Each wall is flat, endless, passes through zero and stands at right angles to its row. A trip goes straight from one point to another. Which walls does it cross, in order?

Walls:
(1): [ -7 -71  88]
(2): [  4 -11  61]
(3): [26 62 11]
(4): [-33  17 -13]
(5): [-114  -13   27]
(6): [-14 -10  22]
(7): [ 36 -50  -8]
Trips:
[ 99 -15   4] to [ -2  15 -39] -> 1, 2, 4, 7
[-66  29 -23] to [-74   5  15] -> 1, 2
[ 37  10 -21] to [-71 -22 -31] -> 4, 3, 5, 7, 6

Walls:
(1): [ 20  -7  67 -18 -47 -26  29  52 -52  15 -24]
(2): [  3  -4 -28 -42  -9 103  -3  -4 -45  62 -23]
(3): [ 62 -17 -21  -3  21   8  22 -16  -1 -18   5]
(4): [ 16 -18   4  -3 -23 -17  -2 -79  25  32 -20]
(5): [ 45  49 -10 -29 -12 -91  42  -9 -22  16  68]
(6): [-58  51 -25 -31 -13 -17 -10  20   3  30  10]
(7): [-23 -26 -15  53 -14 -20  -6  -4  11  20  -5]
(8): [-33  27  53 -28 -13  11  -1  24  -7  -3  -4]
(9): [-30 -54   1  42 -91 -53  40 -51   0   5  11]
Trips:
[ 26  36  -1 -31  -5 -39  -3 -40 -66  53  33] to [ -8 -16  30 -13 -21  11 -31  -9 -20 -44  28] -> 8, 3, 6, 2, 4, 5
[ 56   3  18  65 -41  18 -29   5  29 -10  -5] to [ 44  33 -34 -10  65 -31 -69   5 -35 -55  -4] -> 1, 9, 4, 7, 5
[-121   30  -31   81   49   -3    0   -5  -17  -10  -81] to [ 54 -75 -40  14 -34  16  71  16   9   8 -22] -> 8, 2, 6, 3, 4, 1
[ 35   2  -1  72 -71 -19 -13  58 -49 -32  -2] to [ 69  23 -51  25 -33 -27 -11   5 -25 -39  22] -> 3, 7, 1
[  6 -18   3 -35 -13 -75   5 -13  33  69  31] to [ 40 -94 -41  23  49  22 -47  55   2   4 -46] -> 3, 6, 1, 5, 9, 2, 4

Walls:
(1): [ -6 -64  35 -48  14 -32 -60  67 -40  52  45  -4  59  40 -20 -27 -30   2
 -70 -26]
(2): [-40  33  18 100  10  51  -3  19  23  28  44  15 -46 -12 -24   5  37 -14
  33  23]
(3): [-37 -44 -71  21  35   7  39   4  23   8 -24  39 -58  74  41   7 -99  29
   8  29]
(4): [-78  34 -84  28  -1 -16 -29 -19 -17  -6 -31   1 -22  56 -71  -6  57  34
 -69  18]
(5): [  45  -20  -80    3   76   33  -20  -76    9   77   18   11 -117  -16
   57  -23  -19  -15  -49  -13]
(6): [  0  53 -25 -35 -31  40 -82  -2  25  -5 -11  15  19  33 -51 -17  10 -50
  29  34]
(7): [-12  14  12  16  31  28 -36  52 -48 -35  17  37  60  -8  49  23  25 -11
   8 -15]
(8): [ 24   4   6  10 -25  44 -39  21  72  39  23 -10 -47 -33 -49  -9 -13  40
  81  36]
(9): [ 18 -41 -54   7 -24  15  20  61  19 -12 -11  -2 -14   5 -16  27 -53 -62
 -29  -5]
(10): [ 28 -69  28  -9  18  58  44 -29   5  34   2  91  69 -11   5  17   0 -10
  19 -37]
(11): [  4   9 -11 -17 -20  33 -73  52 -29  56 -13  78  -6  14 -44 -32  11 -42
 -35  -6]
Trips:
[  7  16  37  20  31 -13 111 -18 -19   7   2  -8  77  41 -11  26  20 -18
   4  56] to [ 39 -52  52  75  82 -18  -1  -6  72  13 -19 -26   9  53   0 -17  75 -28
  28  -3] -> 7, 8, 5
[-44 -22 -41 -53  19 -32 -98  66 -72 -27  58 111  23 -11   3   1 -45 -17
  62  27] to [ 84 -43 -33 -36 -42 -15 -31  51 -15 -26   8 -17  23 -49  30  -3  35 -43
   1 -32] -> 8, 3

Walls:
(1): [ 45   5 -37  58   7  48  47  47  12 -30  -5 -42 -98  10  -1 -28  16  21
 -21  -2  38  -1 -17 -70 -66   1   8 -39  53 -24 -20 -20  51 -20 -24 -23
 -17  14 -44  31  40 -11 -11  -5  -9  13  43 -34]
(2): [ 55 -16 -51  43 -15 -18 -27 -32 -32  20 100 -22  26  49  36 -46 -35 -66
   2 -23  40  49 -26 -20   7  28  22  25   1  12 -41   8   8   1  44  -6
 -27  30  36   4  -7 -55 -69  62  11 -31   2 -16]
(3): [ 16 -33  28  -4  87 -13 -29  11 -31 -22 -62 -15  23  20  22  -4  -4  13
  86  11 -21 100 -74 -40 -63  44 -14 -59  -1 -66   8  21  56  29  10  26
 -79 -21 -20  39 -80 -83  12  41  -7  12 -27  20]
(4): [-59 -59 -20  12   1 -66 -21 -16  30 -11  15  11 -31 -25  44  -9  -1  15
  -3  -8   2   3  33  20  -9 -28   8  18   3  18 105   6   4  58 -23  12
 -29 -64  -5 -46   6 121 -34 -11  20 -31 -17  46]
(5): [  7  40 -43 -39   5  17  28  -3 -25  29 -17  27   4  15 -60 -20  76  81
 107  -5 -12   0  50  -8   3   6   4 -27 -46 -46 -43 -43 -20 -14 -15  -7
 -20 -22  44 -35 -17   0 -37  -8 -41 -16 -10 -50]
(6): [-53  -2 -26 -25 -58  40  16  79  35  23  40  36  11  45  52 -49  24 -16
  10  16  31  -7  21  67  22  32  22   9 -36  37  -2  67 -80  24 -13   1
  -3  25  -2 -29  26  27  54  19 -64 -20  22  23]
(7): [ -34   35   41 -106  -13  -42    6   55   18   52   25    8   19  -11
  -12   13  -19   36   90   50  -33   10   -8   -6    5   25  -47   -4
   26    4   35  -44  -26  -11   20   -2  -13   59   21   18   80   44
   35  -29   72   29   31   27]
(8): [112  43  68   1  54 -12 -47  25 -12  -8 -70   0  12 -12  13  58 -47  39
 -12 -15 -25 -67  79 -12  44  18 -19   7 -18  72  -8  -7  16 -23  27  28
  20 -23  36  -3 -45  52 -39 -42 -56  42 -22  64]
(9): [ 30 -64 -21   5 -10  62  -6  -3  -5  18   9   6 -55 -27  18  60   7 -32
   2   0  22 -35  48 -21 -20  34  -6   8  -6  56   8   8 -34 -15 -28 -51
  13  -6 -20  15 -18 -15 -53 -42  32 -97 -40  -5]
(10): [  66    1  -53   15  -25    8   51   15   20  -10  -30   24   30   25
    9    9  -34  -34    7   55   -5   60   -2 -108   17  -44  -44   -3
  -34   34  -66  -11  -34  -16  -37   37   57   16   43  -18  -34  -24
   28  -44   -4   20  -50  -62]
Trips:
[-46   8 -51 -15  14 -69  27  -8  43 -18  32  83  38 -25 -10   2   0 -11
  -1 -13  54  45  40 -53  19  35 -29 -36  18 -19  -7  72  22 -67  23   7
  58   5  18  23 -62  18  -3  48  39 -38   2 -46] to [-50 -13 -13 -59 -14  -6  11  -8  -2 -40 -22  -4  18   2 -19   4  60 -49
 -10  45 -25  55 -28 -45 -13   4  24 -33   4   8 -61  45  15   4 -17  35
  54  -4  39   5  51   6   9 -20  39  76 -70 -24] -> 9, 4, 7, 2
[-19  19  15  20 -53  46 -31  37  14 -48  30  17 -13  23  22 -42 -12  31
 -25  24  15 -16  -3 -47 -69  20  21 -41  30 -32  25 -34  -2  40  35  14
  16  26  -2 -94  42 -62   4  -9  10  27   0  -4] to [-18 -20 -29  29  22  -1  75 -31  17 -65  26  -1 -36 -61  61 -34  -9  14
 -57  27 -18  97   8 -16 -29 -79  24 -31  18 -15 -21  -7  28  -2   9  42
   0  36 -20 -18 -37  10 -49  -8 -44   2  19 -67] -> 7, 4, 6
